Each row of a before or after table is a point. The points were changed in one or more steps. Then noise was added and the rows were shuffled. The steps act on columns, c1 being the first. Name the steps. A step turns or swaps two columns, mirrors them in a line or flattens them onto one, adds a multiple of one to another, or multiplies or shifts one. Angles are multiples of 10 degrees, from the lower column toward the higher: turns from -170 to 170, lines from 10 to 170 but not 90. Use the fewest steps. Two steps may share a column if one is a turn and the other turns, adds or multiplies; they go together, in the order done. Otherwise the lowest column goes first.
(in the rows, 128 means zero)

Before (13 x 3):
106 87 94
136 133 131
134 128 101
159 108 91
170 125 140
152 124 173
113 135 96
127 127 157
108 170 193
130 148 94
159 107 128
159 126 93
120 148 75
After (13 x 3):
177 126 132
25 171 106
154 129 115
113 125 179
125 132 129
196 107 150
106 127 147
180 86 137
167 107 175
137 149 84
137 135 88
149 125 173
145 147 64
Steps: add -1.5 times c2 to c1; turn c1 and c3 by 50 degrees

Before (14 x 8):
161 112 145 157 130 133 143 122
166 117 160 101 164 147 147 148
109 106 147 106 160 103 134 84
90 169 137 103 137 134 85 157
108 114 86 163 138 163 146 132
114 167 137 101 142 130 83 150
97 147 97 103 118 103 82 133
143 138 93 126 106 98 142 93
152 131 113 131 138 103 70 129
160 159 137 110 173 148 95 117
166 141 149 116 153 98 108 142
143 127 103 109 115 153 134 124
97 121 129 128 111 106 103 96
133 113 95 84 119 128 102 157
After (14 x 8):
165 108 146 98 151 60 106 39
152 129 123 126 95 58 123 66
145 109 146 157 144 162 135 114
133 114 95 81 100 130 121 185
54 110 84 161 147 199 128 140
119 155 138 110 124 189 74 105
195 131 117 134 80 88 90 129
118 113 155 97 164 200 105 164
112 169 138 100 95 127 95 171
196 139 95 127 121 69 151 54
215 145 149 120 122 88 96 154
147 151 94 103 85 53 111 139
90 169 142 100 95 120 107 186
94 125 104 110 130 197 139 119
Steps: multiply c6 by 3; turn c1 and c6 by 40 degrees; turn c5 and c7 by -60 degrees; multiply c8 by 2

Before (11 x 11):
108 152 123 157 89 129 123 148 160 159 116
131 142 107 120 137 94 133 120 80 112 170
124 62 88 164 98 112 188 152 128 102 176
91 104 116 169 92 112 114 115 122 141 144
125 69 123 129 108 137 133 155 151 64 133
94 121 124 132 107 108 169 129 130 96 101
126 139 105 158 112 175 160 103 153 97 123
78 152 136 155 145 158 90 158 96 162 158
128 44 79 179 83 118 140 137 122 150 82
132 145 111 158 72 136 169 124 73 116 163
133 86 202 56 137 104 185 117 105 89 152
After (11 x 11):
98 148 125 95 146 159 114 148 159 128 136
130 83 208 188 155 93 155 129 104 105 81
76 153 135 102 96 163 148 159 92 156 167
126 144 105 125 125 110 173 124 76 92 133
124 65 88 85 134 105 187 152 134 115 75
127 138 103 99 131 101 129 103 150 179 94
90 107 118 69 142 138 143 116 119 113 144
95 116 121 112 143 98 107 133 128 109 87
131 147 116 57 158 114 175 123 72 133 86
125 66 124 129 148 61 132 158 151 134 122
130 43 82 58 142 147 85 134 118 118 110
Steps: add -0.3 times c9 to c4; turn c4 and c5 by -150 degrees; swap c6 and c10; turn c7 and c11 by -80 degrees

Before (8 x 18):
105 142 122 133 111 75 177 108 101 147 92 163 135 129 174 188 154 131
151 96 104 131 117 90 118 175 156 137 135 116 127 107 110 103 153 208
119 107 112 103 83 126 124 135 135 123 132 153 117 149 113 123 97 62
89 125 82 135 123 62 140 153 87 116 163 150 128 134 173 157 153 193
141 69 120 85 136 150 146 110 128 125 124 110 143 153 69 115 121 73
84 158 111 123 143 94 192 125 125 136 155 154 111 135 174 136 152 164
142 113 159 122 156 134 132 115 124 123 105 127 130 134 65 133 72 105
130 85 129 161 102 133 84 92 147 133 113 132 144 151 60 106 154 93
After (8 x 18):
115 87 128 163 40 133 82 161 116 134 132 132 147 152 59 105 156 92
161 144 122 131 22 75 176 135 135 147 111 162 135 147 172 189 154 132
182 125 81 134 185 63 141 125 136 115 158 150 127 101 173 156 152 195
117 110 159 123 148 134 133 137 135 123 91 129 131 137 64 133 71 106
133 105 113 103 31 125 124 143 120 122 161 154 116 115 114 125 97 62
94 96 104 131 115 90 119 93 120 137 139 115 129 90 109 105 153 209
167 160 113 123 213 91 191 135 115 135 140 154 111 128 174 137 152 164
117 69 119 83 139 150 146 156 133 125 119 111 144 138 70 114 120 72
Steps: turn c1 and c9 by 150 degrees; multiply c9 by 0.7; turn c5 and c11 by -40 degrees; multiply c5 by 3; turn c8 and c14 by -110 degrees
